Every row gives one point. The last column is the point's height on a tilted bowl or saddle (a function of degree 2), plus a little noise. Along how many of its main directions does it bend up, bend down or stay straight?

Points:
array([[ 15,  20,  -4,  12],
       [-59,  51,  35,  62],
       [-23, -11, -24,  15],
       [-37,  -5, -25,  22],
       [  1,  15,   3,  10],
       [-67, -32,  20,  43],
       [ 55, -28,  20,  43],
       [ 15,  -7, -39,  16],
       [-15,  18,  12,  14],
       [-23, -10, -18,  13],
       [ 14,   7, -12,  11],
       [-44,  30, -34,  40],
       [-33,  48,  51,  43],
       [ 21, -56,   8,  26],
       [-12, -14, -16,  10],
       [-20,   2, -42,  19]])
Directions: 3 up, 0 down, 0 straight

Points:
array([[ 62, -13,  47, -52],
       [  1,  36,  -8,  17],
       [ -9,  20, -32,  -3],
       [ 38,  22, -15,  -5],
       [ -3,  -1,  64, -51],
       [ 43, -10,  69, -67],
       [ -8, -20,  57, -35],
       [ 13, -30,  16,  10],
       [  7,  12, -24,   0],
       [ 13,  57,  -9,  31],
       [  6,  21,   9,   9],
       [-36, -11, -39, -27],
       [-32,  16, -31, -14],
       [-35,   4,  21, -17],
       [-16,  21, -40, -11],
       [  0,  28,   9,  11]])
Directions: 1 up, 2 down, 0 straight

Points:
array([[-75,  -9,   8, -33, -36],
       [-55,  53, -44,  -3,   3],
       [ 11,  30,   7,  -5,   5],
       [-43, -10,  16, -49,  32],
       [ 40,  15,   6, -14, -17],
       [-18,  49, -15,  12,   4],
       [-39, -32,  10, -24,   5],
       [ 33, -32,  17, -14, -12],
       [ 21,   5,  28, -20,  10],
       [-22,   4, -38, -15,  16],
       [-35,  42,   9,  11, -30],
       [-57, -29,  17,  14, -46],
       [ 25, -69,  25,  16,  40],
       [-40,  18,   8,   0, -36],
       [ 23,   1, -11, -20, -11],
       [-18,  54,  19,  13,   0],
       [  3, -49,  57,  17,  59],
       [ 35, -15, -14,  -6, -26],
       [ 39,  13,   2, -42,  -4],
       [  6,  29, -35, -28,  29],
       [  0, -13, -31,  59,  60],
       [ 14, -20,  27, -47,  34],
       [ 41, -31, -23,  40,  20],
       [-24,  10,   3,  15, -22],
       [-49,  28,  11,  -5, -44]])
Directions: 3 up, 1 down, 0 straight

Points:
array([[-51,   9,  39,  50,  17,  27,   0],
       [ -9,   4,  13,  42, -20,  -4,  -2],
       [-43,  35,  -3,   7,  28,   9,   3],
       [ 27,  -8,  25,  32, -18, -41,  25],
       [-25, -12, -37,  11, -44,  -6,   8],
       [  1,   8,  15,  25, -35,  24,   4],
       [ 18, -18, -17, -30, -41, -22,   8],
       [  9,  -5,  -2,  14,  28,   6,  -9],
       [ 20, -55,  37, -15, -32, -12,  65],
       [-45, -10,  36,  -7,   8,  28,  -7],
       [ -1, -46,  63, -28,   7,  -3,  71],
       [-61, -40, -46,  -9,   5,  10, -18],
       [  8, -69, -34,  58,  39, -26,  78],
       [-13,  32,  -9,  48, -32,  28,  16],
       [ 30,   2,  -4,  24,  15, -21, -10],
       [ -5,  36,  19,   9, -20, -30,  20],
       [ 31,  52,  41,   6, -32,   8,  32],
       [-28, -34, -21, -14,  13, 100,  46],
       [ 48, -27, -57, -14, -21, -25,  34],
       [  3,  24, -23,  -8, -31, -20,   1],
       [ 63, -12, -19, -22,  -4,   5, -29],
       [-23, -44, -13,  -1,  -4, -38,  21],
       [ 22,  11, -30,   7,  39,  47,  13],
       [ 67, -24,  45,  12,   0, -14,  11],
       [-22,  15,  22, -44,  -8,  43,  -1],
       [  1,  24,  -9,  21,   7, -17,  -5],
       [ 14, -21,  12,   1, -27,   1,   2],
       [-52,  21,  36, -11,  18, -30,  17],
       [ 53,  11, -48,   0,  25, -50,  22],
       [-13, -67,  -8,  -1, -24,  -2,  45],
       [ 65,  -5, -15, -62,  31, -47,  12],
       [  4,  24, -10,  24, -21,  -6,  -4],
       [ -5,  11,  10, -14,  27, -62,  38],
       [-12, -69, -42,  27,  23, -21,  66],
       [-29,  11,  29,  -4,  32,  61,  23],
       [-21,  30, -36,  28, -22,  24,  13],
       [  4,  23,   6, -37,  -3,  23, -10],
       [ 24, -59, -14,  -8,   1,  28,  32],
       [ 12,  15,  37, -24,  12, -36,  28],
       [-32,   4, -22, -33, -29,  22, -18]])
Directions: 4 up, 1 down, 1 straight

Points:
array([[  31,   29,   14,   45,   -9,   26,   40,  -16,  -27],
       [ -15,   13,   44,  -38,   -2,    6,   11,    3,  -31],
       [  53,  -14,   19,  -18,   -6,  -16,   18,    2,   -2],
       [ -23,  -15,   10,   19,   34,  -46,   -6,   47,   48],
       [  18,  -41,   20,   44,   24,   -8,    3,  -14,   -1],
       [ -15,  -27,   -1,   -1,  -32,  -20,  -22,   -9,   14],
       [  27,  -10,  -23,    6,   62,   16,   -1,  -22,   46],
       [   4,  -12,  -24,   62,   -3,    3,  -30,   33,   -2],
       [  12,   -4,   -5,  -39,   19,   21,  -18,  -18,    7],
       [  -1,    6,  -57,  -65,   36,  -26,  -28,   18,   15],
       [ -33,  -20,  -34,  -32,   11,  -29,    1,    5,   22],
       [  71,   22,  -34,   -5,   32,  -17,   12,   13,  -24],
       [  -8,   -7,   10,   25,   -8,  -11,    4,   19,   12],
       [  -9,   38,    0,   -3,    5,   26,  -17,   44,  -13],
       [ -16,   -4,  -15,    1,    5,  -45,  -39,   44,   22],
       [ -22,  -53,  -25,    7,  -20,   -4,  -31,   51,    7],
       [   1,    5,   -3,   35,   -2,   23,   31,   47,  -24],
       [   6,  -22,   -6,   11,   67,   -5, -107,  -57,  -59],
       [  18,    0,   -3,   30,   -1,   -3,   -7,   12,    6],
       [  26,   -9,  -29,   -6,  -46,    2,    7,    1,   53],
       [  -8,  -13,   23,   33,    4,   63,   48,   32,  -20],
       [   2,  -17,   11,   29,  -19,  -23,  -40,   14,   22],
       [  11,   19,   -8,   -6,  -43,  -20,   60,  -45,   15],
       [  11,   13,   54,  -29,   -2,    9,    4,    8,   -3],
       [  21,  -30,   -3,   30,   -6,  -29,  -10,  -56,   17],
       [ -20,  -43,  -36,   -3,  -36,  -21,  -17,  -43,   41],
       [ -17,  -53,  -24,  -31,   15,    6,  -21,   -7,    0],
       [  36,  -49,   55,  -23,    9,   12,  -32,  -20,  -21],
       [  23,  -20,   -5,   -9,    9,   42,    0,   23,   28],
       [ -30,  -17,    1,   92,  -26,   -5,   14,    7,   26],
       [  31,  -56,    0,   11,   33,  -11,   19,   47,  -31],
       [   3,   25,   17,    6,   26,  -33,   -8,   30,   25],
       [  46,  -10,   12,   -3,   -3,    7,  -22,    3,   21],
       [   1,  -21,   51,  -48,  -16,  -17,   13,   -9,  -41],
       [  32,   -2,  -19,   22,   11,   11,   -2,  -36,   17],
       [ -46,    9,   -4,   13,  -44,  -29,  -41,  -29,    6],
       [ -41,    7,   33,   -4,  -38,   13,  -29,  -10,  -15],
       [   0,  -14,   53,  -38,   -4,  -10,  -47,  -25,  -31],
       [ -12,  -27,  -10,   -5,   75,   50,    8,   24,   81],
       [  31,    9,  -33,   -3,   63,   -5,  -33,   27,    8],
       [  69,  -24,   14,   39,  -14,   17,  -33,   -4,   41],
       [ -25,   -2,  -28,   28,    9,   -1,   12,  -12,   22],
       [  33,   14,   34,   22,   17,    3,  -70,    5,   20],
       [ -72,  -26,  -60,  -56,  -11,   -5,   -6,  -80,   35],
       [ -10,   31,  -36,    1,   10,    4,   32,  -39,    5],
       [  -2,  -38,   25,   53,  -21,  -17,    2,  -10,   24],
       [  11,   11,   -7,    4,   -8,   -5,  -43,    5,    1],
       [  43,   27,  -41,   36,   31,    3,  -51,  -10,  -33],
       [   2,   36,  -51,   30,   17,   20,   11,   19,  -24],
       [  -2,  -44,   17,    5,   14,   71,   30,  -26,   40],
       [ -14,   28,   41,  -54,  -47,   14,    0,   21,  -13],
       [ -31,   21,   20,    8,   12,  -13,   -5,  -29,   12],
       [  25,  -22,   71,   -7,   -2,   10,  -70,   23,   40],
       [ -34,  -33,  -42,   41,  -34,  -21,   18,  -26,   66],
       [  11,    4,   15,    3,  -23,   -3,  -17,   13,   21],
       [ -50,   75,  -58,   34,   12,  -14,   41,   51,  -58],
       [   5,  -35,   48,   -2,    8,    5,  -50,  -37,  -22],
       [ -63,  -78,   35,   14,  -30,   86,   54,   26,  -66],
       [   3,  -20,    4,   61,  -11,   -4,   -1,  -17,   15],
       [  25,   24,  -65,   14,   49,   28,   11,  -31,   54],
       [ -42,  -25,  -22,    4,  -19,   38,   15,  -23,   14],
       [  -4,  -55,  -30,   -2,   16,  -27,  -13,   -1,   19],
       [  16,   21,  -47,  -35,   31,  -43,  -55,  -10,   -9],
       [ -32,   29,  -28,  -21,   -1,  -12,   22,   26,  -14],
       [ -17,   28,   15,   -5,    6,  -25,   19,    1,    9],
       [ -40,   44,    0,   22,   -2,  -11,   52,   10,  -21],
       [  54,   24,   50,   18,   53,   10,    3,  -50,   23],
       [  11,  -23,  -13,   19,  -22,   26,   19,  -17,   25],
       [ -44,   19,  -13,  -42,   41,   52,    1,  -20,   17],
       [ -58,   14,    8,   73,   10,   15,  -23,  -20,   18]])
Directions: 3 up, 3 down, 2 straight

Points:
array([[ 44, -26, -20,   7,  11, -26,  14, -50,  30],
       [-11,  31,  16, -33,  38,   2,   4, -24,  23],
       [-52,   5, -21,  16,  19,  30,  15,  15,  16],
       [ -5, -31,  12, -30, -13,  -3,  14,  20,  25],
       [ 15, -10,  16, -22, -43, -36,  44,  29,  22],
       [-19, -11, -39,  28, -20,  -1,  19, -28,  22],
       [ 15,   9, -86,  44,  12,  14, -35,  11,  34],
       [ 26,  -1, -34, -35, -10,   6,  13,  19,  21],
       [ 51, -24, -50, -36,  -9,  -1,  31, -26,  15],
       [ -2,  -9, -15, -19, -23, -23, -36,   1,  12],
       [ 25,  32,   5,  30, -41,  -2,  19, -16,  19],
       [ 19,   0,  62,  -7, -39,   0,  -2,  -4,  15],
       [-12,   0,  -8, -70,  -1,   4,  39,  -2,  35],
       [ 20,  -1, -62,  -9, -15,   3, -28,  30,  19],
       [  7,  20, -22,  19,  32,  13,  -4,   5,  16],
       [ 28, -22,  -4,  22,  28, -27,  14,   8,  21],
       [ 59,   5,  24, -20, -19,  -3,   7, -36,  21],
       [ 26,  23, -17, -19, -15,   8, -24,  33,  28],
       [  4,  14,  28,  21, -12,  -3,   9,  43,  30],
       [-38,  -3, -41,   9,  11,  21, -10, -41,  23],
       [-11, -36,  19,  17,  15,   2, -27,  43,  26],
       [-57, -53,   0,  -9,  21, -37, -25,  52,  40],
       [-20, -25,  51,  13,  56,  16, -16,   0,  -3],
       [  9,   0,  10,   6,  29, -11, -19,  18,  13],
       [ 16,  12, -20,  28,  36,  -7,  24,  19,  23],
       [ 56, -15, -21,  23, -25,  25,  15,   8,  16],
       [ 38,  27, -41, -28,  19,  34, -17, -18,  36],
       [-15,  46, -16,  -5, -18,   5, -45,  38,  36],
       [ 50,  42,  -9,  73,  34,  36, -40, -35,  48],
       [-24, -22,   5,   0,  11,  79,  -6,   6,  33],
       [-29,   3, -43, -88,   2, -33, -10,  16,  49],
       [  2, -20, -23,  30, -29,  36, -21,  -8,  29],
       [-46,  10, -41,  11, -23,  41,  17, -19,  26],
       [ 26,   1,   4, -19,  14, -18,   0,  14,  21],
       [ 28,  21,  31,  41,  -1, -18,  76, -19,  33],
       [ 19,  16, -27,  22,  35, -61,  29,  -8,  45],
       [-82, -29,  18, -18,  35,  -4,  54,  -2,  17],
       [ 13, -11,   4,   7, -21, -28,  28,  32,  25],
       [-12,  39, -64,  16,  42, -17,  -2,   4,  33],
       [-25, -10, -25,  59,  51,  14,  59,  17,  26],
       [-36,  29,   1, -20,  32, -79, -36, -44,  50],
       [ -3, -42, -42, -47,  -6,  13,   2,  17,  26],
       [ -2,  11,  33, -46,  33, -12,  48, -53,  39],
       [-46, -51, -50,   1, -18,  10, -26,  16,  22],
       [ 32, -39, -30, -37,  -1,  -9,  31, -19,  21],
       [ 21,  13,  45,   4, -39,  19, -34,  -9,  19],
       [-11,  -1,   7,  30,  23,  -6,  -9,  10,  14],
       [ 15, -30,  57,  10, -28, -29,  40,  20,  33],
       [-23,  18,  59,  -9, -29, -15, -27, -41,  23],
       [-14,  28,   9,  20, -10,   6,  -3,  54,  39],
       [-27, -25, -14,  36, -41,  31,   6,  30,  39],
       [  0,  -9,  43,   6, -30, -23, -35, -48,  28],
       [-37, -14,  18,  -6, -23,  28, -45,  22,  29],
       [ 14,  31,  -2,  39,  29, -10, -55,   8,  19],
       [-27, -44,   6, -16, -64,  30,  -3, -41,  35],
       [  0, -10,  32,  -2, -48, -57,  40,   7,  21],
       [-29, -22, -68, -25, -10, -43,  -2,   8,  14],
       [  2, -37,  -1, -36,  15, -10, -20,  12,  26],
       [-66, -44,   3, -14, -24, -77, -42, -33,  36],
       [  5,  15,   9,  13, -29,   5,  69, -35,  17],
       [  0,  69,  15,   6, -42,  18,  10,   8,  33],
       [-27,  43,   4,   2,  13, -22, -16,  31,  29],
       [ 18, -48,   5, -48,  32,  26, -22,   2,  36],
       [ 18,   5,  61, -34,  -5, -38, -19,   5,  30],
       [ 67,  39, -16,   1, -16,  43,  28, -35,  32],
       [  0, -54, -18,  74,   4,  18,  39, -13,  51],
       [  7, -33, -51, -11,  -8, -28,   7, -43,  21],
       [ 22,   1,  -1,  53,  -8,  24,  -8, -38,  35],
       [ 60,  62, -69,   7,  35, -16, -51,  -3,  58],
       [-19,  50, -33,  22, -36,  -1, -34,  29,  38]])
Directions: 4 up, 1 down, 3 straight

Points:
array([[ 73,   3,  58,  29, -11,   1,   4,  27, -82],
       [  0, -51,  11,  57, -22,   9, -27, -23, -42],
       [-13, -16,  30,   4,  -5,  12,  23, -25, -14],
       [  7,  -7,  16,  34,  17, -33,  20,   0, -20],
       [ -8,  44,   4,   7,   0,  27,  21,  11,   6],
       [ 26,   6,  -2,  41, -21,  -1, -33, -35, -10],
       [-17,   8,  11, -15,  61,  13,   8, -12, -36],
       [ 34,  -5,  40,  -1, -23, -48,  35,   6, -45],
       [-36, -43,  13,  52, -12,  -8,   1,  -2, -27],
       [ 23,  -8, -16, -12, -23,  -5,   5, -10,   5],
       [-22,  25, -51,   8,  38,  11,  26,  61, -28],
       [ 10,  16, -50, -14,  -4, -49,   6,  -8,   1],
       [-10,   9,  -6,  22,  19,  18,  22,  23,  -7],
       [-12, -39,  26,  -8,   9,  -7, -37,  -5, -41],
       [ 14, -36, -45,   5,  -5,  -5, -24, -12, -21],
       [ 31, -23, -20, -39,  37, -21, -10, -32, -55],
       [ -4,   0,  -6, -13, -20,  69,  27,  -6, -18],
       [ 11,  -3,   3,  22,  35, -17, -30,   6, -24],
       [-31,   6,  26,  -5,  23,   6, -17, -13, -11],
       [-23,   9,  -9,  -9,   7, -41,  33,  11,   7],
       [ 28,  -3, -20, -11,  10,  33, -33,  22, -23],
       [ -8, -49,  42, -21, -12,  37, -19, -10, -64],
       [ 14, -13,  21,  15, -25, -22,  23, -48, -13],
       [  2,  18, -28,  32,  15,  17,  -9,  47, -14],
       [ 30,  10,  -3,   3,   4, -49,  -4, -15, -11],
       [-18, -10,  46, -25,  17, -38,  14,   7, -37],
       [ -8, -47,  11,   0,  12,  -9, -18,  25, -41],
       [  2, -23,   1,   0,  28,   0, -16,  -5, -22],
       [-17,  -1, -23,  -7,  25,  15, -13, -14,  -4],
       [ 48,  -8,  -3,  45,   8,  16,  -5, -10, -31],
       [  2,  24, -42, -66, -35,   8, -44,  11, -20],
       [ 19,  41,  56,  19, -36,   1,  14, -12, -27],
       [-21,   6,  -2,   5,  45,  -5,  12, -19, -11],
       [ 23, -11, -66, -20,  10, -29, -16,  14, -29],
       [ -4,   5,  -7,  11,  29, -14,  19,  10,  -4],
       [-17, -20,  -3,  19,  43,   6, -21,   4, -29],
       [-13,   3, -64, -55, -24,  13, -31,   9, -18],
       [-12, -20,  24,  -8,  10,  -6,  17,  63, -46],
       [ 11, -19,  -5, -49,  17, -28,  -7, -28, -34],
       [  8, -30, -16,  20, -20, -55,   2,  22, -26],
       [ 25,  -7, -10,  12, -17,   2,  69, -14, -14],
       [-15,  10, -24,  -3,  -7,  10, -43, -10,   4],
       [ 33, -27,  34,  41, -24,  47, -11,  47, -72],
       [ 13, -13, -32,   1, -10,   3, -43,  49, -23],
       [-20, -16, -38,  14,  30, -13,   1, -31, -13],
       [-17,  -8,  30, -34, -12,  22,  33, -28, -23],
       [ 15,   1, -15, -52,  42,  -9,   4,  -5, -35],
       [ -7, -39,   3, -19,  -8,   5,  -6, -17, -20],
       [-32,  18, -54,  -3,  18,   3,  36,  10,   6],
       [  1, -30,  24,  -3, -71, -20,  -9, -18, -33],
       [ 46, -20,   7, -23,  -3, -11,   1,  11, -32],
       [-14, -27,   8,  -7, -18,   8,  14,  20, -10],
       [ -9,   2,  33, -32,  12,  33,   8,  23, -35],
       [-39, 121, -40,  49,  15, -22, -34, -10, -61],
       [ -2,  31,  10,  -1, -20, -78,   6, -12, -12],
       [ 24,  -8,  -6,  20, -12, -11,  42,  17, -12],
       [  3, -30,   4,  -2,  21, -35,  18,  39, -39],
       [-11,   6,  -9, -10,  -8,  17, -50, -17,  -5],
       [ 57,  -5, -14,   4, -18, -27,  13,  27, -28],
       [-25,  -9, -31, -14, -16,  16,  32,  11,  11],
       [-20, -41, -30,  52, -26, -10,  29,   9, -17],
       [-33, -25,   7,  -8,   0,  17,  -3,  -7,  -9],
       [-43,  -5, -46, -30,  18, -27, -59,   3, -38],
       [ 10,  20,   7,  55, -25,  28,  12, -36,  -9],
       [-17, -13,   5,  21, -16,  -4,  50, -33,  -1],
       [ 19,   9,  23, -15,  14,   6,  23,  13, -18]])
Directions: 0 up, 8 down, 0 straight
